Rows are points. Each copy is the shape, with its points in the same order, turned, moved and blurred by noise. Say if it was mirrored as well.
In the rows, zero is written as 128.

Shape (7 x 3)
[[ 84 126 108]
 [122 139  99]
 [143 172 185]
 [138 112 114]
 [ 98  88 106]
 [137 142 138]
 [148 141 139]]
Copy 1 (7 x 3)
[[ 90 144 103]
 [126 150 123]
 [158  62 115]
 [115 135 152]
 [ 71 147 137]
 [136 110 131]
 [142 109 140]]
Copy 1 is: mirrored
Copy 2 (7 x 3)
[[121 101  98]
 [105 132 120]
 [159 200  81]
 [132 136 141]
 [139  88 132]
 [136 159 112]
 [138 168 121]]
Copy 2 is: mirrored

Shape (10 x 4)
[[116 157  96 102]
 [104 144 122 142]
 [114 141 155 112]
 [104 148 114 106]
 [158 117  97 122]
 [126  42 158 121]
 [ 91 146 121 125]
 [ 98  88 164 105]
 [131 135 111 151]
 [ 93 149  98 125]]
Copy 1 (10 x 4)
[[124 167 152 111]
 [126 142 149 157]
 [ 97 152 113 149]
 [106 159 147 127]
 [156 124 122 108]
 [ 92  56  91 132]
 [106 149 155 148]
 [ 69 103 113 141]
 [148 136 141 151]
 [119 150 171 136]]
Copy 1 is: mirrored
Copy 2 (10 x 4)
[[151 158 105 160]
 [109 132 105 141]
 [116 129 148 153]
 [134 141 114 164]
 [166 130 114 107]
 [144  42 150 118]
 [114 134 106 161]
 [124  72 152 160]
 [123 137 105 112]
 [125 141  88 159]]
Copy 2 is: mirrored

Shape (12 x 6)
[[111 111  77 108 110 111]
 [114 143 149 159  99 167]
 [ 99  86 114  91 142 142]
 [ 98  99 118  86  97 141]
 [113 106 132 164 180  90]
 [111 141 136 146  80 124]
 [129 166 141 168  73 142]
 [146 114 144 146 165 129]
 [147 144 165 138 146 142]
 [137 147 127 149  91 144]
 [148  99 146 126 103 143]
 [145 140 119 120 117  72]]
Copy 1 (12 x 6)
[[123  76 113  99 149 162]
 [125 152 109 141  88 129]
 [125 108 131 148 169 181]
 [134  89 100 151 146 171]
 [102 121 196 115 156 120]
 [127 107 107 130  96 115]
 [133 135  97 117  76 102]
 [140 152 168 121 153 127]
 [143 167 136 135 141 109]
 [142 133 104 113  99 124]
 [171 124 130 142 121 143]
 [148  88 127  93 156  94]]
Copy 1 is: mirrored
Copy 2 (12 x 6)
[[109 123  68 131 154 124]
 [122 118 133 149  77 112]
 [149 100 104 137 175 101]
 [149  95  81 119 140 117]
 [ 84 153 160 123 176 100]
 [109 131 106 110  91 127]
 [104 145 112 135  59 137]
 [113 142 163 159 151 126]
 [142 150 160 154 120 132]
 [114 134 113 143  94 140]
 [130  97 133 139 121 151]
 [110 166 107 107 148 167]]
Copy 2 is: mirrored
Copy 3 (12 x 6)
[[103 120 119 147  78 144]
 [150  82 156 144 159 147]
 [101 119  86 112 122 158]
 [118 115 120 101 103 167]
 [ 97 138  93 162 158  82]
 [145 104 169 139 122 128]
 [165  84 185 162 138 129]
 [136 101  82 154 156 106]
 [171 103 102 154 163 119]
 [153  83 151 162 125 133]
 [146  74 116 115 125 123]
 [153 136 121 159  84  96]]
Copy 3 is: only turned

Shape (12 x 9)
[[150  81 134 111  86 167 161 128 152]
 [118 116 121 153 130  97 166 130 186]
 [ 92 142 110 166 156 103 105 101 128]
 [103 140 144 137 145 121 119 107 124]
 [152 110 139 132  85 144 145 157 121]
 [ 85 126 136 148 169 152 127 135 118]
 [168  76 125 102  94 147 201 133 114]
 [130  95  87 178 148  94 136 131 174]
 [127 126 118 122  98 133 163 158 123]
 [152 109 126  81 116 134 139 160 127]
 [140 137 171 145 150 145 134 131 110]
 [130 173 123 135 151 160 124 124 119]]
Copy 1 (12 x 9)
[[ 91 111 116  75 165 166 106 127  98]
 [176 105 109 113 168 141 143 159  98]
 [168 106 116 185 134 133 131 143 166]
 [136 113 106 157 131 129 133 109 142]
 [105 121 129 106 124 147  80 134  88]
 [133 144  75 166 127 160 130 118 140]
 [ 99 126 115  35 122 157 108 130 110]
 [190 111 129 125 164 177 128 174 135]
 [111 135 104 103 128 129 106 155 104]
 [103 167 140  92 138 135 114 124 105]
 [143 132  98 138 119 143  96  79 116]
 [136 148  87 144 143 110  88 108 147]]
Copy 1 is: mirrored
Copy 2 (12 x 9)
[[143 120 150  89 109 183 186 111 110]
 [ 86 113 149 108 172 130 179  88 131]
 [ 91 138 126 164 154 111 110  98 121]
 [126 150 146 158 144 124 133 115 127]
 [121 140 147  72 105 161 156 139 129]
 [123 133 165 152 159 134 111 143  99]
 [137 104 132  79  87 157 212 145  91]
 [ 72  98 138 102 164 118 137  70 113]
 [106 137 126  93 131 157 168 153 119]
 [155 157 116  78 139 150 167 134 104]
 [148 129 160 131 124 114 131 145 142]
 [149 122 115 148 148 142 116 149 143]]
Copy 2 is: only turned
Copy 3 (12 x 9)
[[138 135 138 107 101 111  50  96 148]
 [111 125 195 132 138 138 102 147 118]
 [127 139 143 157 167 107 154 140  81]
 [128 146 131 116 144 120 150 123  97]
 [145 120 109 111 118 152  73 109 124]
 [142 137 144 122 173 125 146  84 106]
 [124  90 122 113  73 124  72  95 168]
 [145 117 193 183 148 132  97 146 111]
 [112 112 118 120 136 154  89 113 137]
 [147 125 109 109 125 138  94 125 172]
 [155 142 129 103 113 150 149 100 101]
 [127 178 114 138 141 154 150  99 112]]
Copy 3 is: only turned
